Each row of a before or after table is a point. The points were changed in one or more steps. Then noise was added and the rows were shuffled. The steps act on how far a point lies along the listed directions, d1 being the first. Name the steps. A step turns or swaps two directions, mirrors them in a line or flattens them onto one, adds a multiple of one to another, or multiplies one. Angles are multiples of 10 degrees, from the lower direction toward the higher: turns from -170 to 170, lines from 10 to 170 but not 90. Use the fewest steps. Two steps may share a direction if one is a turn and the other turns, adds or multiplies; they go together, in the order done. Otherwise the lowest direction goes first.

Directions:
(1): [62 35 -5]
(2): [-34  57 -25]
(3): [-8 24 66]
Before (10 x 3)
[[ 57  48  26]
 [ -5  -4  39]
 [ 24 -90  25]
 [  8 -55  -1]
 [  8 -52  35]
 [ 53  53  20]
 [ 21 -63  44]
 [ 35  44  59]
 [  8 -80   7]
 [  7 -16  22]]
After (10 x 3)
[[-60 -42  27]
 [-68 -69   8]
 [-32  59  44]
 [-36  69   6]
 [-44 -67  -3]
 [-21  -8  15]
 [-44 -41  25]
 [-31 -45  -9]
 [-11  -2  37]
 [-28  74   3]]
Steps: swap d1 and d2

Directions:
(1): [-11  63  18 -11  37 -64]
(2): [-12  20 -73 -28 -53 -25]
Before (11 x 6)
[[ -2   8  11   5  20   2]
 [  3  12  -8  -4   3 -18]
 [ -2  -5  -1  -1   2  -5]
 [  4 -36  24  22  27  32]
 [ 15  -1  -5   1  -6   7]
 [  2  18   0 -15  19 -31]
 [ 16 -59  41  37  24  63]
 [ -7   5  -5   7 -10   6]
 [-10  11   6   4  24 -23]
 [ -8  42 -18 -13  -4 -24]
 [ 21 -26  58  26  44  28]]
After (11 x 6)
[[ 33 -42 122  50  90  50]
 [ 12 -48  63  38  56  45]
 [ -9   7 -11   5 -15   4]
 [ -9   8  12   6  29 -22]
 [  3  14 -17  -8  -3 -21]
 [ 25 -77 100  60  67  84]
 [ -1  -5  -1  -2   1  -5]
 [ 14   0  -7   0  -7   6]
 [  0   4  26  11  31   8]
 [  2  19  -4 -18  16 -32]
 [-11  49 -41 -22 -23 -32]]
Steps: multiply d2 by 2

Directions:
(1): [ 57  13  88  10  22  41 -70   8  -2  12  -8]
(2): [ 52 -25 -47 -32  18  89  33  36 -29  -5  18]
(3): [ 59 -20 -10  34  54 -47  30 -14  24  68  44]
(4): [ 49  63 -22 -29 -10 -60  -5  47 -62   9 -33]
(5): [  9 -60  -8 -72  59 -43 -39 -14   6 -49  -9]
(6): [ -2 -11  47 -72 -55 -17  19  45  34  26  58]
Before (12 x 11)
[[ -46    8   39  -28  -60  -28   -3    9   17   25    0]
 [ -16  -10    4 -121  -10  -43  -35   46  -16  -65  -13]
 [  -5    1  -11   -1   -3   -5   20    0    5    7   -2]
 [  53  -35  -17  -24   60  -74  -32  -20  -21  -28  -28]
 [   5  -16   36   27    4   24  -30  -12   35    7    8]
 [  19   20   94  -80  -11  -67  -86   37   -2  -12   -4]
 [ -70   29   12  -33  -61   -7  -45   12   -3  -64  -32]
 [  17   12   77   -3   25  -57  -96  -23  -22    0  -42]
 [ -24    0  -26  -18  -18    8  -10  -15  -10  -51  -14]
 [ -18    9   20    1  -47   32   28   12   20    5   17]
 [  38   17  -21  -41   10  -69  -22   13   -6   17    8]
 [  52   43  -19  -17    4    1    1   41  -53   10  -12]]
After (12 x 11)
[[  20   -7   -4 -121  -10   26  -18   72  -33  -54   -3]
 [  -4   12   39  -26  -56   40    5   33    1   37   10]
 [  20    5  -88   -5  -20   64   63   33  -68   17    0]
 [ -22   34   11  -31  -57   75  -35   41  -24  -50  -19]
 [  19   14  -60  -84  -52   38   63   83  -41    4   35]
 [  63   19  -30  -41    8  -18   -9   31  -19   24   18]
 [  84  -36  -58  -24   51    6   12   12  -45  -14  -12]
 [   7    3   17    2    6   -4   -8   -1    7    5   -8]
 [ -23  -21  -32   26  -16   22   27   -6   30    5   18]
 [ -30    7   44    1  -41   -4    4   -3   31    1   10]
 [   0    4    5  -15   -9   27  -36  -11  -13  -47  -16]
 [   3   37  -26  -20   -3  -75   -3   16  -33   -2  -21]]
Steps: turn d1 and d2 by 160 degrees; turn d2 and d5 by -50 degrees

Directions:
(1): [-66 -31 -59 -32 -36 -61   7 -37  34   2  50  33  30  41]
(2): [ 41   1  58  -8  -4 -62   1  58  56 -50  10  57 -39  27]
(3): [-32   9  39   1  -5 -37  79 -43 -52 -33   5 -51 -65  29]
Before (10 x 14)
[[ 30   1  38  26  13 -21 -36  42  18 -11  -6  23  -2  -4]
 [-47 -14 -49  -9 -10 -13 -14 -24  12 -19   0   1  20  -1]
 [-73 -22 -39 -37 -25   3  37 -66  -9  19  32 -19   6  29]
 [-27 -27 -14 -25 -21 -86  32 -34  39 -22  43  23  -1  42]
 [-14  -9  73  16   8 -36 121 -41 -52 -49 -31 -57 -72  28]
 [ 42   7  35  27   7  21   6  68   5  -9 -25  -2 -16   3]
 [-28 -17 -64 -21 -33 -22  14 -50  29  11  42 -10  51   7]
 [ 40  22  15   7  -5  13 -45  45  50 -14 -10  42  19  -7]
 [-61 -28 -56 -49 -59 -61 -11 -37  53   9  51  26  29  48]
 [ 52   8  51  14  27  -4 -20  40  24 -15 -22  26 -33 -17]]
After (10 x 14)
[[-45  -5 -34  -5  -5 -12  -4 -25  -1 -26  -5 -10   4   1]
 [-22  -7 -39 -16 -27 -23  33 -50  10   1  34 -27  26   8]
 [ 33 -16 101   8   6 -75  77  32  26 -76 -20  23 -72  41]
 [ 32   0  10  23   5  31  -9  61  10   7 -23   3   7   0]
 [ 19  18 -24  11  -7  48 -55  15  29  15 -15  21  47 -21]
 [ 41   3  12  10  22  19 -46  32  30  10 -19  30   6 -30]
 [ 22   0   9  26  11   3 -54  28  13  16  -7  18  29 -18]
 [-45 -17 -41 -37 -49 -35 -14 -31  38  13  33  11  21  33]
 [ -1 -24 -11 -19 -12 -64  -2  -5  53 -16  31  40   9  29]
 [-53 -14   3 -35 -22 -21  54 -48  -6  -9  25 -16 -31  41]]
Steps: multiply d1 by 0.7; turn d2 and d3 by -50 degrees

Directions:
(1): [ 19 -35  31 -12  37  10 -18   9 -26 -56  84  -6  11  82   2  48 -17  57
  70 -19]
(2): [-26  74  26 -16  -3 -47  38 -14  12  -7  -4  90  39 -23  -2 -11 -27 -21
  83 -64]
(3): [ 28 112   0 -28 -71   5 -68 -19  -9   7  37 -14   7  23 -60 -14  40  37
 -10  20]
Before (9 x 20)
[[  -5   -7   -7   30    8   47  -27  -11   16  -28    6  -19  -16   20
     6  -35   10   25  -35   52]
 [  -7  -30   16   13   28   -2   49   -4  -15  -12   17   55    2   28
    29   28  -57   -9   55    0]
 [  15   70   36  -37  -49    6  -39   -5  -18  -29   89   29    1   92
   -73  -13  -34   25   76    0]
 [  10   57  -20  -27  -50   -2  -48  -15   42   29  -17  -60    7  -11
   -54  -16   28   26  -51   55]
 [ -16  -79  -54   28    0   12   33    5   19   42 -104  -25  -32  -40
    30  -31   15  -78 -109   42]
 [ -24   59   -3  -51   -4  -25   52    3   21   15   -8   80   45  -16
    14  -20   -5  -13  106  -70]
 [  -3 -111   48   41   98  -13   22   14   -7  -80   76   -1   12   24
    39   60  -89   -1   80  -51]
 [ -11  -32    1   24   36  -10   42  -18   -6  -39   23   27   17   -1
    33   28  -12  -19   49  -69]
 [ -27   59  -16  -22    4  -59   33  -24   33   23  -61   65   19  -47
    20  -33   -2  -67   29  -35]]
After (9 x 20)
[[   4   70  -26   12  -49   -1   -8  -36    0    9   -5   -3    6  -35
   -16  -16   39  -21  -23  -27]
 [  -7   26  -18  -43   -9    4   23    7   12   24   -4   25   23   -4
    11  -18   17   -1   53  -30]
 [  14   31    5  -36   16  -28  -26  -14   -2  -31   42   16   14   58
     0   17    7   16   64  -17]
 [ -12  -94    9   -7   66  -12   29   10   33  -32    9  -30   16   25
    20   39  -37   23   38    1]
 [  42   26    7  -33  -29   21  -68   -9  -30  -47   80  -25    7  115
   -45   26   27   54   22   16]
 [ -20  -13    0   32   22   35   -7  -12   21  -32   -5    7   -8   13
    21  -35   -4   15  -15   32]
 [   9   67   -9    3  -53    3    4  -23   -6   37  -17   34   -9  -12
   -17  -19  -10  -25  -21   40]
 [   4  119  -22   26  -86  -19  -46  -32   30   46  -41  -18   -6 -108
   -54  -59    7  -60  -88   23]
 [ -46  -76   -6   23   18   -3   75   20   26   25  -68   39  -33  -35
    18  -48  -70  -92   -8    6]]
Steps: turn d1 and d3 by -170 degrees; multiply d2 by 0.4
